Each row is a point. The points of each table are mixes of a few directions, plus a little noise. Count the directions of each table, and those that both share. Where both have some left over, give the other angles between the two spaces (their principal angles), to ten degrees, smallest first.
In the rows, zero is written as 128.

First (5 x 2):
[[126 121]
 [ 87  57]
 [173 210]
 [133 144]
 [117 110]]
Second (5 x 2):
[[120 114]
 [160 184]
 [138 146]
 [143 154]
 [ 79  41]]
Directions: first 1, second 1, shared 1

First:
[[164 181 128 138]
 [ 99 127 108  84]
 [173 195  96 228]
 [ 93  59 156  77]
 [111  91 128 153]
 [130 116 153  92]]
Second:
[[121 102 131 157]
 [109  58 136 206]
 [140 175 122  75]
 [112  68 136 195]
 [136 156 125  97]
 [150 211 118  36]
 [128 126 128 130]]
Directions: first 3, second 1, shared 1

First:
[[113 150  98 117 131 144 131 123]
 [201  75 136 215 123 102 120 135]
 [114 119 101 139 158 127 139  92]
 [118 182 141  83  85 127 102 133]
 [ 97 121 155 119 159 145 153 137]
 [147  79  70 103 104 118 119 159]
 [117 138 176 148 152 160 155 159]
 [114 161 146 103 114 108 107  89]]
Second:
[[116 152 143 114 124 117 117  98]
 [115 159 196 124 128  99 111  74]
 [136 116 148 143 132 125 131 133]
 [144  97 120 150 134 139 142 162]
 [130 110   7 106 120 169 143 184]
 [123 139 128 120 126 125 123 117]
 [133 120 151 140 132 124 129 129]
 [136 120 183 150 135 114 128 119]
 [135 124 193 151 136 110 126 112]
 [112 143   9  83 113 159 130 151]]
Directions: first 5, second 2, shared 2

First:
[[150   8 240 175  64 186 124 141 157]
 [ 79 158  76 196  90 111 189  95  73]
 [135 142  86  88 155  87 129 142 118]
 [135 147 102 107 209  97  95  70 148]
 [111 191  94 117 122 129 137 146 110]
 [105 185 115 154 102 170  95 143  70]
 [134 132  85 101 153  92 114 138  95]
 [129 127  93 104 130  84 166 145 126]
 [137 139 187 131 114 194  83 143 150]
 [163  51 204 108 141 130 148 116 231]]
Second (10 x 9):
[[131 101 131 120  68 134 145 200  89]
 [142 103 140 106 101 135 119 181 112]
 [140 161 117 102 221 121  61  71 153]
 [144  96 119 103  91 125 104 204  63]
 [163  71 162 126 221 136  14  56 139]
 [109 176 118 132 116 125 183 119 168]
 [ 88 115  90 207  85 115 172  98  55]
 [137 133 146 119 173 133 105  88 169]
 [116 147 144 119  58 135 213 188 165]
 [106 177 113 147 149 121 165  74 168]]
Directions: first 5, second 4, shared 4

First:
[[179 154 135 140 132 165 154 135 129 156 133 104]
 [249 189 148 156 138 218 192 144 128 195 141  67]
 [138 133 130 129 128 136 134 129 126 133 129 122]
 [ 56  92 117 113 122  76  92 116 129  90 121 163]
 [ 27  76 111 103 120  52  74 114 127  74 118 177]
 [110 119 125 123 126 114 119 125 126 118 126 139]
 [125 127 127 126 128 125 126 127 130 126 127 131]
 [142 134 130 130 129 138 134 130 128 132 131 122]]
Second (9 x 12):
[[ 62 140  74  95 121  73 105 110 119  96 137 161]
 [125  87 165 142 129 129 117 134 136 123 113 128]
 [ 92 193  62  77 117  83 155 110 124 139 149 131]
 [156 128 141 144 132 154 130 134 127 133 127 120]
 [ 71 140  91  91 118  74 127 114 129 118 133 144]
 [183 139 157 142 131 167 162 140 135 165 126  95]
 [ 83 106 123 115 124  93 110 122 129 108 123 147]
 [208 102 156 205 153 225  76 145 103  94 128 139]
 [172 116 184 139 127 153 171 143 148 175 115  87]]
Directions: first 1, second 3, shared 1

First, 9 rows:
[[ 99 103 171 156 136 160 157  94 115 131 150 105 139  81 126  79 153 119]
 [ 71 120 143 184 145 133 223 126  89 110  62 120  98 173 174 135  83 118]
 [172 122 135  82 114 140  38 112 161 151 215 122 171  50  72  94 193 135]
 [ 91 138 111 165 137 108 206 147 102 104  42 141  88 215 180 173  62 126]
 [120 146  95 137 130 101 160 157 116 114  65 143  98 203 162 179  76 130]
 [212 167  59  45 106  79   8 179 175 140 153 161 138 155  94 187 130 149]
 [150 111 150 103 121 151  72 101 151 147 205 113 165  48  83  81 188 128]
 [156 147  93 103 121 103  97 155 140 129 117 144 120 163 128 166 110 134]
 [ 78  91 193 176 140 175 187  79 103 127 149  97 141  69 130  60 157 114]]
Second, 10 rows:
[[131 118 140 132 184  59 178  78  94  87 172 110 207 169 111 115 139 102]
 [131 160 191 138 109 174 172  98  87 165 150  79 128  76 180 114 139 111]
 [160 137 119 110 129 130  88 142 144 124 138 127 119 114 123 124 131 133]
 [200 141 124 139 219 116 104 162 146  28 109  95  84 139 140  80  89 117]
 [ 94  87  67 142 120 120  99 181 174 104  56 188  76 177  97 149  99 155]
 [105 132 101 129  39 224  62 206 180 186  52 168   8  83 143 155 108 173]
 [114 138 156 135 113 145 160 108 107 152 135 113 137 110 149 127 136 121]
 [ 87 103 130 121 141  47 188  57  90 132 184 140 247 177  92 147 164 108]
 [119 133 127 160 114 186 128 174 143 124  58 127  37 111 163 120  94 143]
 [142 133 124  73 104  77 101  78 119 173 222 135 233 123  81 150 187 122]]
Directions: first 2, second 4, shared 1; angles 50

First:
[[113 167  88  94 169 162 100 158 177  78 109 106  90 195 120 198 102  90
  143 142]
 [154  63 205 154  78 125 128 103  80 138 115 150 149  98 119  93 160 163
  112  83]
 [172  79 198 138  72 128 130 133 125 163 130 143 151 122  89 112 148 163
  114  96]
 [118 143 109 126 140 124 132 128 132 128 133 125 126 125 136 129 123 121
  131 140]
 [ 83 117 123 133 167 151 102  91  71  39  78 128  98 130 180 143 135 102
  135 104]
 [161  66 206 147  76 130 125 114  96 141 117 147 147 110 107 104 157 162
  113  84]
 [186 144 132 121  77  96 164 178 205 249 195 127 167 124  60 107 117 162
  118 162]
 [ 77 127 107 141 170 134 117  84  64  60  94 130 109 106 190 120 136 105
  135 118]
 [ 77 192  32 132 184  95 156 111 119 137 156 119 129  88 184  98 108 103
  140 184]
 [138 182  81  95 146 136 127 179 211 148 151 107 115 181  93 177  96 109
  137 165]]
Second (11 x 20):
[[165 136 116 127  93 105 166 143 156 225 186 142 170 107  91  83 142 159
  134 149]
 [ 90 193  30 116 181 116 148 126 142 138 159 118 125 119 159 118 114 100
  151 180]
 [154 146 117 135 102  87 164 148 164 217 182 129 160  95 106  90 118 152
  118 163]
 [130  82 243 169 104  97  83 137 124  63  59 104  93 118 148 182  67 129
   51  98]
 [129 114 126 114 131 161 120 116 110 108 119 140 127 149 119 129 160 126
  152 105]
 [ 82 161 118 147 169  91 108 132 132  69  94  95  89 111 183 169  61  96
   89 157]
 [ 98 120 165 146 150 123  88 122 111  41  68 106  86 133 168 179  87 102
   93 113]
 [134  87 150 110 124 189 103 107  93  80  98 148 122 169 113 138 179 128
  160  76]
 [187  48 209 119  59 178 118 119 105 147 119 160 156 156  65 113 198 171
  146  56]
 [129 138 101 119 131 134 139 127 129 150 147 134 138 130 120 113 144 130
  146 136]
 [109 184  32 108 163 125 162 126 143 172 179 131 144 121 135  96 140 116
  166 174]]
Directions: first 3, second 3, shared 2; angles 90

First:
[[140  94 150 138  93 115 155 109 173 124 133 130 135 148 141 129 104 152
  152 113 130 131 136 131 141 147 136 101 115 147 119 107]
 [ 86 185  89  46 249 164 123 108 140 171 107  81  92 135 106 227 153  14
  107 135 101 134 124 116 182 113 130 179 146 145 146 124]
 [104 134 117  77 182 151 119  94  99 137 130 113 123 128 123 170 136  88
  107 160 122 139 147 123 125 125 149 138 128 151 132 130]
 [139 126 154 180  56 127 138 190 148 116 124 135 111 142 148  85 128 156
  201  73 124 123 116 149 145 103 112 104 153 135 149 114]
 [116 105 149 109 105 134 131 121  81 115 141 138 141 124 148 114 134 133
  154 136 126 143 145 135 124 117 153  93 133 168 140 136]
 [154 128 120 139 123  90 130 139 122 125 119 148 143 109 128 107 127 148
   86 127 121 111 111 133 113 151 116 121  99  85 119 135]
 [142 134 117 144 133 125 112 149 120 124 113 132 107 136 128 124 124 140
  104 132 121 113 131 147  95 129 121 133 114  91 127 111]
 [136 131 122 167 113 136 112 131 133 120 139 133 135 121 111 103 123 158
  121 141 153 125 124 115 102 126 115 151 137 106 113 141]
 [132 112 136 116 118 107 140 107 110 122 141 144 163 106 132 113 128 140
  116 137 133 133 124 117 133 145 136 111 115 136 121 150]
 [135 107 130 125 127 124 129 103 131 123 131 131 133 137 129 134 114 145
  110 146 133 129 144 129 107 144 139 122 110 126 115 118]
 [128 151 124 169 111 137 122 157 151 129 133 124 126 120 113 104 135 136
  152 109 143 125 107 113 140 111 102 154 158 115 128 142]]
Second, 9 rows:
[[165  73 157 180  38  92 124 130  85  87 148 178 169 113 147  44 108 227
  119 144 150 124 141 140  62 148 138  79  99 109 109 139]
 [118 144 120 113 153 139 129 127 140 140 122 115 117 132 122 151 133 101
  131 123 122 129 124 125 146 122 126 141 136 133 134 125]
 [143 105 140 150  90 113 127 129 110 111 136 148 145 121 137  92 119 169
  124 134 137 127 133 133 100 137 132 108 116 120 120 132]
 [105 164 110  95 184 150 130 127 155 153 115  98 102 139 115 182 141  66
  133 118 114 130 121 121 169 116 122 158 146 139 141 123]
 [152  92 145 162  72 106 128 130 100 102 141 158 154 118 141  74 115 191
  122 138 142 126 136 136  86 141 134  96 110 117 116 135]
 [103 167 108  91 191 153 131 127 158 156 113  94 100 139 113 186 140  60
  136 116 112 130 119 120 174 113 121 163 148 140 142 120]
 [117 144 119 112 156 139 129 128 141 140 123 113 115 133 122 154 135  98
  131 124 121 129 124 124 148 122 125 143 137 133 133 125]
 [134 118 132 137 114 122 127 129 121 122 131 135 134 126 131 114 124 145
  126 131 131 128 131 130 117 131 129 120 123 125 125 130]
 [118 145 119 111 156 139 130 127 141 142 121 113 115 133 122 155 133  97
  131 122 122 129 124 124 149 121 126 143 137 133 134 124]]
Directions: first 6, second 1, shared 1
